Every row gives one point. The last column is the point's height on a tilted bowl or saddle (a function of degree 2), plus a little noise. Along how many of its main directions does it bend up, bend down or stay straight?

Points (10 x 3)
25 69 48
48 -22 -44
-16 -21 13
-18 -15 12
25 14 -3
-2 -21 3
-16 6 15
-22 6 17
3 -7 1
67 1 -54
Directions: 1 up, 1 down, 0 straight

Points (16 x 4)
-57 0 32 10
12 -5 -34 20
-11 37 -22 13
-18 8 -47 36
15 -15 -37 29
10 48 -17 12
7 -32 14 3
-33 6 14 -2
-14 29 -36 25
50 -46 -47 84
20 -13 -19 11
13 -30 10 3
-14 -43 -8 30
-17 -13 14 -4
12 -56 9 32
-13 14 59 -12
Directions: 3 up, 0 down, 0 straight

Points (23 x 5)
17 -24 50 -10 -19
-23 -48 24 17 0
20 51 24 10 -44
-23 -55 -5 34 -21
-23 8 -18 4 -4
-29 -74 -22 24 -41
12 -14 12 -28 2
15 4 40 -14 -13
-28 -18 6 -2 12
9 17 38 29 -25
-13 -21 30 -47 23
-45 40 0 41 -31
-28 -32 42 -27 25
6 -32 60 15 -20
1 -28 -20 -2 -10
29 -16 41 1 -30
-26 33 -8 18 -18
-16 -6 6 -33 19
37 -6 30 15 -35
13 33 -4 -37 -5
-12 -49 9 -2 -3
11 -9 0 4 -8
41 88 7 6 -87
Directions: 0 up, 2 down, 2 straight

Points (47 x 7)
-4 -6 -4 41 -28 -18 -5
11 -6 -63 -65 10 21 -49
46 6 12 -23 -14 4 -18
-10 9 16 24 -36 -13 -2
-52 48 42 43 42 22 -13
23 -17 0 8 0 8 -11
-8 -19 68 -12 -19 66 -55
11 -20 11 -14 -16 -12 0
-21 -18 -41 23 20 -12 -8
30 -13 -23 -28 -1 -7 -12
-35 -27 6 -5 -21 -70 20
46 21 -23 -64 -17 53 -74
-2 31 33 -59 -25 62 -67
7 15 9 14 -1 -2 -1
-55 27 7 -5 22 34 -13
-23 -22 -16 1 62 31 -22
21 45 -23 34 -3 -29 -17
-29 12 0 -35 2 -23 5
3 -42 -6 -37 -37 19 -35
-17 41 -37 -19 10 -7 -11
53 -6 -56 14 -15 32 -65
-7 7 20 15 -18 32 -16
9 1 24 -6 -5 28 -15
45 1 17 -50 19 3 -20
-19 34 -16 42 0 21 -14
-7 16 66 27 3 -83 6
-15 -45 31 -30 18 14 -21
-23 5 8 -5 9 -3 5
25 -4 22 20 20 20 -13
-14 -26 -34 3 -21 -19 -6
21 16 -25 -19 7 -10 -8
72 -13 -12 -13 17 -3 -31
16 85 15 -46 35 -34 -32
-21 -26 -5 5 12 -20 5
-13 16 -3 1 13 2 2
-14 91 -13 13 54 -5 -31
48 -20 -21 -5 -23 49 -60
-22 21 -2 -18 -10 13 -9
12 14 -10 39 23 9 -11
-26 1 -26 -15 45 41 -22
-14 -5 3 17 -45 13 -18
2 -9 -33 27 -14 25 -26
44 -4 -5 65 5 16 -38
-8 0 45 -21 -3 15 -11
37 -14 37 17 64 -11 -19
59 56 -33 -4 -19 -10 -48
12 -14 23 26 2 24 -14
Directions: 0 up, 5 down, 1 straight

Points (40 x 7)
-23 -36 28 2 -16 -5 -5
-19 -9 -7 -8 27 -12 21
-32 -35 31 -11 12 -31 6
12 19 26 -4 2 -54 0
-35 31 38 -23 38 2 45
29 48 -34 48 20 2 -57
22 31 23 19 -9 -17 -31
-9 7 -23 -12 -30 -38 47
-41 10 -25 6 -8 33 -17
-31 19 21 -52 0 57 47
-42 -34 -39 -23 38 13 5
18 -46 -4 -15 37 -30 33
48 -30 -8 44 -38 -44 52
7 -11 -20 26 -1 -18 34
-10 37 58 -5 34 -11 26
21 -11 -12 -7 -13 -20 20
-49 -2 25 -21 28 19 30
4 26 -30 -63 -19 -3 36
68 35 -14 29 -25 2 -37
-47 24 24 -27 -15 24 24
26 11 25 15 34 -14 -4
37 10 -38 25 7 25 -15
5 -14 24 -7 -8 -41 -7
62 -30 86 12 -2 21 6
70 -10 8 -45 -31 -23 0
-40 -2 1 86 -10 -23 -1
-24 11 -26 20 19 29 -20
-24 -12 -18 34 25 11 22
24 14 26 22 39 -28 2
-45 63 0 -9 6 -21 53
49 7 -43 47 26 -20 32
-20 -13 -33 26 16 8 22
16 16 -6 -42 0 -19 5
32 -34 -16 -33 11 -34 12
5 -17 -25 31 12 13 28
10 6 8 2 43 -26 16
15 45 -39 -22 23 25 -59
-43 63 -1 -18 -8 27 13
-20 9 9 26 36 35 1
-6 -17 2 27 -23 23 4
Directions: 3 up, 3 down, 0 straight

Points (62 x 9)
-11 8 11 7 2 58 50 -32 11
-40 -16 2 14 -30 -9 30 -20 26
-58 32 -35 -70 -14 -20 8 -50 76
47 17 -9 3 20 -11 -13 -19 0
9 9 13 21 26 52 12 -52 7
-17 -42 -17 -17 1 6 -14 -1 22
17 -28 -42 14 46 -14 18 4 17
-6 -24 -70 27 20 33 -35 -29 31
40 54 -2 -29 2 -26 -9 13 15
-7 -3 -17 -18 -60 -16 -18 -20 31
10 14 8 37 40 6 20 -4 0
49 -11 4 -70 -17 -16 -36 -46 43
43 28 46 -7 -25 -3 20 -49 24
-18 -23 7 3 -41 47 -14 -9 26
56 -11 -30 60 -24 42 20 -10 18
31 -36 -16 -14 -4 -4 -18 -6 9
82 13 -10 -1 35 38 4 5 7
22 65 -7 -25 -43 -12 39 -24 26
-15 2 1 -18 -12 7 -27 14 13
5 37 -15 -40 -18 12 1 30 12
12 0 -11 -18 24 32 -19 -28 5
-28 -15 48 45 18 -1 15 74 50
0 -53 -16 -27 20 14 -32 27 29
17 -42 8 -20 -7 30 15 -13 15
-20 2 29 -49 -5 4 -26 28 32
-1 -7 3 26 -47 20 9 60 25
-33 -45 27 49 8 13 -3 34 42
-33 -49 40 10 -26 -45 13 -17 55
4 -10 7 11 -8 16 -20 33 8
-4 12 4 1 -33 -45 35 -42 30
56 -50 26 -35 41 -3 66 -30 56
21 -61 -13 51 -10 -38 10 31 40
7 18 -5 -14 -21 19 -22 17 5
-14 8 -30 -23 36 21 -34 2 17
24 -13 34 1 18 30 -10 -8 5
14 -13 1 17 -43 -13 9 22 13
45 -7 8 -12 45 -9 24 2 10
0 -28 45 -28 35 25 47 7 33
32 11 14 -50 -2 49 27 29 18
-6 14 5 -11 -28 -41 45 39 28
9 28 39 2 -39 27 -55 23 30
-11 -37 25 31 37 -18 -11 39 36
62 -44 6 55 -50 -54 -29 2 57
-4 -23 7 -3 7 -34 12 17 18
28 -33 12 -30 60 -58 -6 21 48
21 -10 24 -21 17 3 -12 -13 8
4 5 22 -8 -27 -31 -2 41 22
-2 11 38 18 3 2 -46 -19 18
44 9 -27 2 10 -42 13 5 10
-21 33 29 8 31 18 -11 49 18
44 -4 27 -33 13 50 -11 -29 15
-20 28 23 13 -25 79 41 -31 22
-18 -29 27 49 -21 26 -56 -65 53
39 37 3 -32 -12 -12 -8 -13 10
1 36 -28 13 6 -28 -7 -9 8
-68 37 -23 -10 4 13 5 -55 42
4 -4 45 15 29 -34 -2 21 24
6 -20 24 -5 42 -1 -33 -17 18
-4 7 -40 -4 45 -24 3 -16 16
5 -14 43 -2 27 -9 22 24 18
-18 -15 -10 13 50 17 -17 -20 17
13 -22 -26 -32 -19 -46 -4 -29 29
Directions: 8 up, 0 down, 0 straight
